Every row gives one point. Each copy is the shape, with its points in the same order, turned, moved and blurred by noise. Say if it was mirrored as well.
(in the rows, 128 means zero)

Shape (5 x 2):
[[ 93  43]
 [161  84]
 [114 169]
 [109 121]
 [140 179]]
Copy 1 (5 x 2):
[[191  52]
 [116  66]
 [124 164]
 [153 121]
 [103 162]]
Copy 1 is: mirrored
Copy 2 (5 x 2):
[[ 70  66]
 [ 50 136]
 [148 163]
 [111 135]
 [117 190]]
Copy 2 is: mirrored

Shape (8 x 3):
[[100 115 141]
 [ 86 123 148]
 [102 141 153]
 [145 146 135]
 [189 124  72]
 [149 148   7]
 [ 76 131 125]
 [113 108  92]]
Copy 1 (8 x 3):
[[ 95 139 121]
 [ 83 153 120]
 [103 166 126]
 [145 150 121]
 [196  88 101]
 [178  84  20]
 [ 83 148  95]
 [114  98  94]]
Copy 1 is: only turned
Copy 2 (8 x 3):
[[116 130 140]
 [104 146 144]
 [122 155 151]
 [168 155 139]
 [218 113  94]
 [197 129  16]
 [ 99 142 114]
 [141 112 100]]
Copy 2 is: only turned

Shape (10 x 6):
[[ 48  94 187 162  97  72]
 [ 78 159  68 174 150 121]
 [153 166 174 153 161 166]
 [142 176 100 149  90 111]
 [135  90  72 115  63 101]
 [119 105 108  82 104 102]
 [127 136 150  65 176 109]
 [113 181 148  80 151 148]
 [142 117  66 157 111 136]
 [ 59 108 156 177 141  51]]
Copy 1 (10 x 6):
[[ 81  44 110 176  42  90]
 [ 89 155  43 169 128  93]
 [ 93 147 168 165 139 159]
 [149 169 108 140  93  99]
 [195  93  62 113  96 101]
 [151  76 102 103 124  88]
 [102  85 155 117 177  82]
 [ 80 133 152  95 149 109]
 [163 135  59 152 127 129]
 [ 81  63  97 208  79  65]]
Copy 1 is: only turned
Copy 2 (10 x 6):
[[ 87  41 210 115 173 136]
 [125  80 100 138 217 208]
 [136 158 134 151 115 196]
 [196  78 113 139 157 182]
 [172   7  81 109 129 141]
 [162  73 102  77 137 134]
 [140 157 121  64 139 127]
 [160 153 132  77 143 193]
 [148  56  70 143 145 185]
 [ 85  68 175 128 209 132]]
Copy 2 is: mirrored
Copy 3 (10 x 6):
[[ 65  55 151 161 105  52]
 [177 162 163 172 163  57]
 [ 94 160 135 180 138 175]
 [128 187 102 156 112  73]
 [147 128  72  86 124  54]
 [101 129 110  83 153  79]
 [ 69 143 132 106 208 122]
 [ 82 183 170 118 166 130]
 [178 144  89 132 136  96]
 [ 89  66 155 199 149  40]]
Copy 3 is: mirrored
Copy 4 (10 x 6):
[[ 47  93 209 130 137  47]
 [ 68 135  84 201 145  87]
 [123 134 172 203  99 165]
 [144 177 131 182 123  70]
 [160 118 105 108 132  44]
 [124 128 123  94 102  82]
 [ 87 138 133 117  49 139]
 [ 92 180 142 136  90 161]
 [150 113  93 173 137  82]
 [ 31  93 172 166 108  41]]
Copy 4 is: mirrored

Shape (13 x 8):
[[ 77 128 130  71 128  90 124 147]
 [151 124 116 191 152 135 120 167]
 [140 133 127 109 107 134 116 105]
 [ 98  69 191 116 124  89  85 118]
 [117  87 100 130 112 153  91 125]
 [167 119 163  91  24 123 101  98]
 [ 93 184 214 132  64 213 201 121]
 [ 56 106 172 165 186 103 203 151]
 [201  99 198 114 148 130 144  92]
 [105  76 110 164 157 114 186 148]
 [108  57 199 121 171 130 149 201]
 [ 49 115 197 162 109 134 107  84]
 [180 209 137 126  83 122 179 120]]
Copy 1 (13 x 8):
[[117 125 100  76 101  99  60 158]
 [152 138 135 157 175 170 107 160]
 [146 114 138  82 105 137 148 118]
 [156  54 170  69 101 120  58 161]
 [150 102 112  81 120 190 112 161]
 [193  79 145  79  41 110 170 134]
 [ 50 161 229 114  57 132 183 159]
 [ 44 104 183 124 182 112  66 190]
 [188 124 221  49 160 106 132 131]
 [100 101 126 110 196 149 116 186]
 [140 124 178  90 154 129  50 240]
 [ 84  63 190 104  86 160  75 129]
 [136 159 152 129 125  86 196  93]]
Copy 1 is: only turned
Copy 2 (13 x 8):
[[ 88 148 155  77 135 111  97 143]
 [122  87 124 190 154 119 130 161]
 [135 146 121 129 130 156 130 120]
 [113 182 178 130 201 153  74 138]
 [104 156  91 142 164 156 130 154]
 [171 236 142 146 100 180 127 125]
 [129 138 226 119  96 224 232 179]
 [ 85  83 224 120 205  99 157 162]
 [217 128 172 143 182 168 126 114]
 [112 103 137 142 210  78 170 157]
 [143 121 195 122 218 128 100 226]
 [ 56 165 201 140 178 194 141 125]
 [168 125 164 150  53 128 173 110]]
Copy 2 is: mirrored

Shape (13 x 9):
[[153  70  95  92  69 112 176 102  70]
 [141  88 159 181 138 172 113 139 125]
 [167 123 147 175 121 110  69 109 122]
 [137  98 168  98 138 122 108  33 167]
 [ 46 123 160 122 137 177 163 104  73]
 [ 48 136 174 110  61 182  64 131 108]
 [ 52 119 172 188 102 126  97 118 152]
 [160  85 132 157 165  99 141 160 154]
 [116 175  55 136 117 183 112 134 128]
 [152 110 109 192  67 131 131 118 155]
 [169  96 148 125  55  78 155  77 149]
 [ 83 147 167  81  88 159 174  99  76]
 [ 56  92 159 121 132  92 134  99 119]]
Copy 1 (13 x 9):
[[150 102  73 126  58 113 139 106  37]
 [210 122 138 170 146 137  98 104 130]
 [156 138 129 165 157 107  42 104  98]
 [137  74 112 136  80  62  40  58 153]
 [134  65 168 107 115 205 128  84 129]
 [148 103 164  89  76 192  47 172 144]
 [107 103 170 180 131 161  70 144 150]
 [170 130 115 166 175  73 145 105 134]
 [132 179  47 113 132 188  82 100 140]
 [143 163  98 203  96 134  93 122 102]
 [110 121 108 173  50  61  89 102  78]
 [122 104 162  71  50 171 123  77 108]
 [ 99  46 145 129 121 127 109 127 124]]
Copy 1 is: only turned
Copy 2 (13 x 9):
[[186  64  85  93 127 101 117  80  74]
 [169  96 163 141 170 163  93 187 123]
 [183 127 150 182 157  85  86 178 127]
 [169 106 186 164 155  98 131  77 189]
 [ 65  86 156 118 168 167 107  98  95]
 [ 78 107 165  99 184 105   7 127 141]
 [ 82  66 188 143 154  94  89 184 152]
 [184 113 147 124 164 120 173 190 119]
 [108 128  45 138 181 139  91 159 159]
 [175  68 107 140 112 105  93 186 151]
 [191  84 139 123  77  64 116 113 139]
 [ 83 115 136  98 121 143  87  63 102]
 [ 99  71 181 123 165  86 141 115 115]]
Copy 2 is: only turned

Shape (14 x 11):
[[166 118 154 131  76  69 123 167 117 169  80]
 [163 189 129 144 187  61 123 109 160 128  62]
 [109 147 106  99  23 102 151 114 102 138 167]
 [161 191 150 168 178 100 150 189 149 120  97]
 [161 168 177 120  87 121 113 141 103 151  95]
 [148  99 106 124 165 165 191  93  38  96 145]
 [143  48 176  89  98 127 151 119  62  54 187]
 [ 82 148 186  89  83  95  94 161 116 139 103]
 [163 143  57 106 159 146 134 142 139 107  91]
 [138 130 159  67  76 163 144  88  70 120 176]
 [139 129 147 174 174 141 135 120 172 138  97]
 [166 115  72 174 184 175 115  85  43  71 170]
 [119 172 147 158 195  91 125 153 124 173  67]
 [105 141 161 109  29 121 146 122  96  94  88]]
Copy 1 (14 x 11):
[[116 140 151 100 204 125 170 174  66 141 207]
 [ 92 171 181 156 223 111 115 111 143  88 145]
 [ 81 163 102 114  74 101 142 136  51 148 225]
 [147 183 165 168 190 116 166 177 156  90 146]
 [131 165 183 108 150 154 132 170  73 127 190]
 [170 121  88 158  91 166 159  72  73 112 108]
 [168  35 106 117  61 127 153 129  53  95 171]
 [ 90 137 193  85 124  93 139 199  68 136 162]
 [119 183  78 102 164 140 126 124 135  83 117]
 [143 127 138  96  40 150 121 111  63 133 185]
 [112 130 139 168 179 159 122 159 159 142 125]
 [195 137  58 192 112 145  73  94  70  88  99]
 [124 181 190 153 208 110 150 152 124 146 105]
 [ 66 139 153 116  90 153 156 175  35 100 190]]
Copy 1 is: mirrored
Copy 2 (14 x 11):
[[106  44 127 141  93  88 124 180 131 144  84]
 [165 114 134 202 163  54 162 150 183 110  75]
 [ 89 142 111  87  30 110 111 113 104 142 104]
 [161  93 178 154 142 124 185 177 194 102 122]
 [147  87 152 125 106 134  95 154 122 142  72]
 [184 131  86 117 106 169 191 120  34  78 141]
 [145  98 107  79  87 120  89 121  29  43 175]
 [ 80 102 145  76 135 113  86 164 145 111  85]
 [168 131  55 155 112 131 164 168 171  89 129]
 [166 134 112  64  73 150  89 101  62 117 114]
 [152  92 129 193 172 135 147 111 159 114 139]
 [196 189  92 189 134 150 159 167  49  93 186]
 [124 100 144 148 202 114 186 165 164 133  89]
 [ 92  99 117 126  62 148  92 139 102  83  59]]
Copy 2 is: only turned
Copy 3 (14 x 11):
[[150 150  99 119  76  63 162 152 148 152  82]
 [166 199 116 128 179 118 167 114 148  68  76]
 [148 153  83 134  23 123 126 128  87 148 187]
 [145 165 143 153 142 123 224 171 156  72  98]
 [137 178 118 127  93 125 142 174 157 161 109]
 [ 82  89  92 148 152 192 192 102  77 175 159]
 [ 38  83  45 178  72 153 151 105 156 166 172]
 [ 86 180 105  90  64  94 122 181 155 114 139]
 [159 106  87 126 142 177 161 151  87  77  93]
 [103 124  89 135  78 182 113 134 135 186 196]
 [122 127 181 148 141 137 158 117 139  87  84]
 [ 82 101  94 226 190 190 154 134  46 144 138]
 [125 176 162  98 177  92 184 157 129  93  98]
 [ 92 186  89 116  22 153 148 134 118 152 117]]
Copy 3 is: mirrored
Copy 4 (14 x 11):
[[171  93 149 124  66 176 124 184 137 191  97]
 [201 123  95 172 141 152 112 146 171 134  32]
 [163 119 119  66  55  81 130 151  79 135 151]
 [163 153  96 148 138 186 139 218 192 116  57]
 [190 160 125 104  65 193 110 146 109 152  86]
 [139 132 120 156 164 164 156 150  20  52 133]
 [118 134 249 111 113 139 151 164  39  68 135]
 [118 152 147  68  69 151  83 137 126 160  84]
 [156  71  83 135 126 181 114 146 149  67 115]
 [175 168 159  76  96 129 130 114  37  98 160]
 [129 145 106 178 139 173 161 135 169 132 102]
 [143 155 110 221 153 147 105 159  51  36 164]
 [149 140  68 153 151 181 106 151 159 173  54]
 [137 135 136  90  13 133 143 142  85 101  76]]
Copy 4 is: only turned

Shape (17 x 12):
[[166 127 155 106 112 125 143 165 118 158 131 145]
 [167 162 148 130  87 151 126 115 132 145 110 113]
 [121 121 121 128 132 154 104 142 124 153  82 141]
 [150 166 151 206 123 109 166 107 148 132 124  43]
 [129 179 109 116 119 162  63 104  77  89 120 107]
 [159 120 160 133  96  57  92 103 144 110 129  75]
 [ 84 119  72 166 150 150 153  84  89 158 132 122]
 [ 76 151 182 166 156 104 105 105 102 153 142 143]
 [ 89 154 168 110 145 191 104 109 151 126 101 112]
 [160  96 140 125  93 119 175 101  82 121 116 111]
 [167 173 114 139  61 102 128 135 117  93  69 184]
 [117 123 183 154 105 132 109 189 129 153 158 133]
 [177 144 184 148 123 138  89 101  83 167 103 125]
 [152 159 120  81 177 106 150 138 149 111  91 123]
 [189 142 181 170 176  95 116  85 170 102 137 121]
 [150 138 235 162 138 109 124 132 139 127 119 100]
 [112 118 161 178 134 141 122 148  70 156 141 140]]
Copy 1 (17 x 12):
[[135 135 155  98 115 144 103 137 122 187 145 131]
 [105 174 131 121  87 152  74 142  98 146 134 133]
 [100 104 144 125 132 162  95 143 126 125 102 126]
 [ 79 249 128 150 115 144 131 165 135 113 174  87]
 [129 153 117 155 144 190  67  78  74  85 128 145]
 [ 94 176 157 125  99 101  87 104 144  93 199 131]
 [ 80 139 102 192 158 146 172 119 112 132  96 132]
 [ 55 164 131  86 174 162 146 103 138 122 137 163]
 [101 139 105  74 115 178 116 146  81  79 109 132]
 [115 151 144 149  79 140 140  84 116 175 160 100]
 [138 183 163 134  82 147  44  83 166 152  76 143]
 [124 139 136  83 136 171 116 165 168 147 175 169]
 [ 57 152 173 116 121 180  76 120  86 158 157 137]
 [149 149 151  95 146 100 100 119 107 116 101  71]
 [ 98 213 225  95 128 121 130 133 104  98 155 126]
 [ 79 187 173  58 108 169 118 138 131 124 183 112]
 [ 91 139 143 128 157 199 140 124 143 161 150 153]]
Copy 1 is: mirrored
Copy 2 (17 x 12):
[[ 97 139 120 148  87 120 147 168 113 133 143 134]
 [147 152 135 135  66  95 121 156 158 136 144  98]
 [122 111 120 124  89 136 123 115 132 148  97 105]
 [179 150 200 139 137  71 156 158 211 138 134 129]
 [163 155 146 139 105 119  75 154 112 177  95  31]
 [133 141 176 115 128  40 135 185 127  90  96  97]
 [178 166 152 132 131 118 137  55 107 185 103 131]
 [146 103 170 213 133  99 107 107 111 122 100 128]
 [144 101 146 138 104 138  86  97 150 116 148  62]
 [175 166 139 122 100 106 185 157  96 124 139 113]
 [168 168  50 143  86 112 116 196 144 129  76 112]
 [ 89 129 180 168  93 148 116 159 128 105 113 147]
 [154  91 158 167  54  81 137 162 118 155 122  97]
 [112 114  84 119 172 106 143 152 146 154 143  85]
 [165  81 156 131 152  51 102 191 140 136 148 147]
 [146  79 182 172 116  98 139 187 155  91 142 122]
 [144 120 178 186  91 149 138 134 103 146  98 147]]
Copy 2 is: mirrored
Copy 3 (17 x 12):
[[146 132 137 100 129  91 146 138 116 135  85 111]
 [149 142 130 143 125 132 156 135 169 130 123  97]
 [129 157 131  99 102 158 122 139 145 167  94 137]
 [101 111  92 192 157 162 154 158 122 156 157  45]
 [133 164 147  88  63 175 116 157 162 101 177  92]
 [ 61 127 116 157 143 115  91 131 145  85 125  78]
 [110 129 140  85 137 194 140 111 104 194 187 133]
 [101 183 162  84 162 157 100 133 113 173 132  48]
 [143 146 174 116 115 168  91 179 186 184 118  95]
 [108 108 167 138 153 146 167 136 104 102 128 137]
 [120 223 110 131 127 109 177 159 148  94 131 155]
 [137 162 156 132 108  93 106 129  91 169  88  71]
 [151 154 136 104 142 177 135 113 142 101  89  66]
 [109 116  99  78 145 121 130 214 159 142 117 131]
 [136 139  82 139 204 145  72 175 133 110 129  71]
 [119 147 143 156 169 140 105 174 120 130  75  38]
 [134 162 158 102 124 161 131 119  66 160 112  80]]
Copy 3 is: only turned
